Each row of a before or after table is a point. The points were changed in one or more steps. Then noise was added and the rows were shuffled. The steps act on columns, c1 being the first. What was done? A step turns or swaps two columns, mirrors them in a line or flattens them onto one, adds a multiple of one to another, or multiplies or shifts one. Angles are multiples of 10 degrees, from the lower column toward the higher: turns from -170 to 170, lines from 10 to 170 but not 90. Use the fewest steps. Two steps may share a column if one is a turn and the other turns, adds or multiplies; they go together, in the order done. Otherwise the lowest column goes first.

Before, 12 rows:
2.5; -2.1
-0.1; 3.2
-1.6; -0.8
-0.5; 5.0
5.4; -7.0
0.9; -2.1
-0.7; -2.2
5.0; -3.2
-7.4; 3.4
5.6; -2.5
-2.8; -0.4
1.9; -2.4
After:
5.7; -1.0
-7.7; 1.4
6.3; -1.3
2.9; -0.5
5.2; -0.8
-0.5; 0.0
-0.9; 0.2
2.6; -0.5
-2.7; 0.7
1.2; -0.2
-1.7; 0.5
-0.2; 0.3
Steps: flatten c1 and c2 onto the line at 170 degrees

Before, 11 rows:
2.7; 2.5; 3.3; -1.8
0.7; -1.4; -3.2; -1.6
3.0; -1.6; 0.1; -5.1
-3.7; -4.6; -2.5; -0.3
-5.8; -3.9; -1.4; -0.5
-3.5; -2.6; -2.0; -1.0
3.6; -0.1; 0.0; -3.0
0.3; 2.1; 4.7; -0.5
-1.9; 1.3; 3.8; -0.7
1.9; 2.1; -1.2; -5.1
1.2; 0.0; -2.4; -0.6
After:
0.0; 5.2; -2.6; -3.6
-2.0; 7.4; 2.5; -1.7
-6.2; 2.5; -5.1; -0.8
-3.5; 3.2; -4.5; -2.3
3.2; 5.7; 2.7; -6.1
3.1; 4.3; 2.2; -9.9
-3.8; 1.9; -4.8; -0.5
2.9; 8.2; 5.4; -3.8
0.2; 7.8; 4.6; -1.3
1.8; 7.8; 0.4; -10.0
1.6; 6.5; -1.1; -1.5
Steps: add 0.7 times c1 to c3; shift c2 by 6.0; multiply c4 by 2

Before (12 x 8):
-0.5; -1.9; -3.8; -1.2; 0.8; -0.7; -0.5; 0.1
-2.8; -2.4; -0.4; -2.0; 0.9; -1.0; -4.1; 0.6
-5.2; -2.4; -1.4; -1.2; -0.5; -4.1; 2.3; 2.6
3.2; -0.4; 2.7; 1.3; 1.5; -5.5; -3.0; -2.9
-1.8; -2.5; -2.0; 1.7; 1.1; -0.3; -2.2; 1.5
1.3; -0.8; 1.3; 4.6; 2.3; -6.0; -5.6; -0.4
2.9; 0.9; 1.4; 2.1; 0.1; 4.6; -1.6; -0.1
1.0; -2.8; 3.5; 0.0; -0.3; 5.4; -0.8; -3.0
-0.3; -1.0; 3.0; 2.4; -1.4; 3.6; -0.7; -4.0
-1.8; -1.7; -2.1; 0.4; -2.5; -2.1; -2.6; -1.8
-2.3; -2.4; -1.5; -2.3; -4.1; 0.9; -0.2; 4.0
0.4; 5.1; 4.6; 1.1; -0.5; 7.6; -1.4; -3.2
After:
0.2; -1.4; 4.1; -3.4; 0.2; -2.7; -3.8; 0.1
1.4; 0.9; -11.7; 1.8; 0.4; -0.5; 1.0; -0.3
1.1; 1.4; 4.3; -4.2; 1.3; -3.1; 7.8; -1.8
-4.5; -2.1; 13.6; -2.8; -2.2; -4.0; -6.7; -2.3
2.8; 0.5; 10.6; 0.3; -1.8; -2.5; -4.9; -1.9
0.4; 1.7; 8.8; -1.8; -3.7; -1.9; -2.7; -2.3
0.9; 3.4; -5.8; 0.3; 1.9; -2.0; 0.8; 0.6
2.0; -1.5; 8.0; -2.1; -0.3; -0.3; 5.9; -2.8
-0.5; 4.0; -4.2; 4.0; 1.1; 3.0; 3.3; 2.5
0.8; 2.2; -1.5; 3.9; 1.1; -3.2; 2.2; -0.2
0.9; 2.1; -6.2; 0.8; -3.0; -1.8; 3.0; -0.1
1.0; 1.4; -3.9; 3.2; -0.7; -0.5; -0.9; 5.8
Steps: turn c1 and c2 by 60 degrees; turn c2 and c4 by -150 degrees; multiply c3 by 3; turn c5 and c8 by -40 degrees; turn c6 and c7 by -110 degrees

Before, 13 rows:
-1.7; -1.3; 0.3; -4.3; -3.7; -5.0; 1.1; 0.4; -1.8
1.2; 1.7; 2.9; 3.2; 5.5; -4.1; 1.2; -3.4; -1.7
4.8; 2.1; 2.0; -3.1; 1.3; -0.3; -1.2; 2.6; -2.5
-3.2; -0.1; 3.8; -1.1; 2.9; 6.5; -2.9; 2.2; -0.2
-2.2; -1.0; -3.1; 1.5; 1.1; 1.8; 6.6; -0.6; -0.1
3.8; 0.1; 1.8; 4.9; 1.5; 2.5; 0.7; 0.3; -1.3
-1.3; -3.2; 2.9; -1.1; -0.5; 2.7; 0.0; 3.8; 0.9
-5.1; -3.1; 2.6; 0.5; -1.9; -2.8; 4.9; 3.1; 6.4
-1.9; 6.2; -2.5; -6.9; -1.1; 8.0; -2.9; -0.6; 0.1
-1.7; -7.4; 0.2; -0.7; 0.7; 0.6; -0.1; -0.2; 8.2
-0.5; -5.0; -1.5; 0.0; 5.0; 1.3; 3.7; 2.3; 1.8
-5.7; 0.0; -2.9; 0.1; 2.1; 2.0; -0.8; 3.1; 2.7
-1.3; 2.8; -1.7; -2.3; 0.4; 2.0; 3.8; -0.8; 0.3
After (13 x 9):
1.4; -3.1; 1.2; 4.7; 6.9; 2.3; 0.9; 2.3; 1.7
-1.1; -2.9; 0.5; -2.4; 0.0; -2.1; -1.3; -0.5; 3.3
-2.2; 0.6; 0.2; -1.6; 1.7; 1.8; -2.2; 0.9; 6.1
-2.1; -5.4; 0.3; -9.4; -2.7; -5.5; 0.8; -2.7; -2.9
-5.1; 4.1; 10.3; 3.1; -2.8; -0.2; -7.7; -1.1; 2.5
-1.6; 1.5; 3.0; 4.3; -3.7; -5.1; 1.2; 0.2; 1.6
3.8; -0.1; -3.9; -1.6; 1.2; 5.2; 1.3; 0.0; 1.0
-5.5; 1.5; 5.6; -1.9; 0.1; 0.4; -2.3; -2.6; -1.7
-1.3; 4.7; 4.8; -3.0; -1.7; -0.2; -0.7; -1.7; -0.4
-3.1; 1.3; 8.5; -6.7; 1.7; 0.0; 1.1; -1.8; -2.5
4.7; -0.4; -5.1; -0.2; -1.2; -3.3; 2.9; -3.2; -0.3
-1.6; 6.4; 2.5; -0.6; 3.2; -0.6; -7.6; 3.6; -2.9
-0.3; 5.5; -0.7; -1.5; 5.3; 0.3; -2.8; 0.7; 3.1
Steps: add -1.5 times c1 to c3; turn c2 and c8 by -150 degrees; add 0.7 times c8 to c5; turn c4 and c6 by 80 degrees; turn c7 and c9 by 110 degrees

Before:
-0.7; 5.3; -2.0; 0.2; -0.6; 0.7; -0.8; -0.9; 1.2; -1.8; 2.4; 1.6
1.7; 3.0; 0.2; 0.8; -2.1; 2.1; 5.5; 1.2; 3.8; -4.2; 2.3; 1.0
-2.2; 0.3; 4.0; -1.4; 0.0; 1.0; -1.3; 0.0; 0.4; -4.2; 2.5; 0.7
-1.9; 3.6; -1.3; 2.1; -5.0; -0.1; 0.0; 3.7; -0.5; -1.8; -5.7; 0.9
4.1; 0.1; -0.6; 2.5; -0.5; 2.0; -1.0; 2.1; -1.2; 0.0; 1.6; -8.3
-1.3; -0.7; -0.5; 2.0; 0.4; 1.5; -0.3; 1.5; -1.1; 0.9; -2.9; 3.2
-2.2; 4.6; 2.9; 1.4; -0.1; 2.7; 3.0; -1.3; 0.3; -2.0; -3.3; 0.9
-1.5; 1.6; -1.4; 1.5; -1.7; 2.6; 0.1; 0.6; 10.3; -2.9; -3.1; 1.7
-1.4; 4.4; -2.1; -1.1; -9.6; -0.2; -0.2; 1.9; 0.0; 14.7; 1.4; -0.3
4.8; 4.8; 3.3; -2.3; -1.3; -0.1; 0.0; -1.2; 0.1; -1.9; 1.9; 2.1
-0.6; 2.7; -1.8; -7.7; 0.3; 2.5; -0.1; 0.0; 5.0; -2.5; 1.1; 2.1
-1.6; 2.7; 0.9; 2.2; 0.0; -2.9; 2.8; 2.9; 3.3; 4.0; -0.7; -1.4
After (12 x 12):
-1.7; -6.2; 0.1; 2.3; 3.3; -2.8; 2.9; 2.8; -3.4; 0.5; -2.8; -1.1
-1.9; -10.5; -1.3; 1.9; -4.0; 0.1; 0.0; 3.7; 1.0; 1.3; 0.5; 0.3
-0.8; -10.2; -2.6; 0.2; -1.8; 0.6; -1.1; -0.7; 0.0; -0.1; -8.8; -0.6
-1.2; 0.2; -1.4; 2.0; 1.0; 1.3; -0.2; 1.5; 2.9; 0.2; 3.3; -1.4
4.8; -9.7; 1.9; -2.4; -2.2; -0.3; -0.1; -1.2; 1.0; 0.0; -7.7; -3.3
-0.5; -5.5; -4.0; -7.6; -1.9; 2.5; -0.2; 0.2; -2.3; -0.7; -4.4; -3.4
-2.0; 0.7; 3.1; -1.4; -3.5; 1.1; -1.2; 0.1; 0.1; -0.8; -2.7; -2.6
4.3; 0.6; 3.2; 2.6; -0.1; 2.0; -1.0; 2.1; -4.4; 0.3; -1.5; 6.2
1.5; -5.3; -1.3; 0.9; -4.7; 2.1; 5.3; 1.0; -2.3; 0.0; -5.8; -2.9
-1.3; -8.9; -1.7; -1.2; 7.8; -0.2; -0.3; 1.9; -0.2; 6.3; -6.8; 1.2
-2.2; -11.6; 2.2; 1.3; -1.7; 2.8; 3.0; -1.2; 0.5; -0.6; -2.8; -2.4
-1.6; -5.1; -5.1; 1.5; -3.4; 2.5; 0.1; 0.5; -6.7; -0.1; 0.6; -6.0
Steps: multiply c2 by 2.5; turn c2 and c11 by -150 degrees; turn c9 and c12 by -140 degrees; turn c3 and c12 by -30 degrees; turn c5 and c10 by -60 degrees; multiply c10 by 0.4
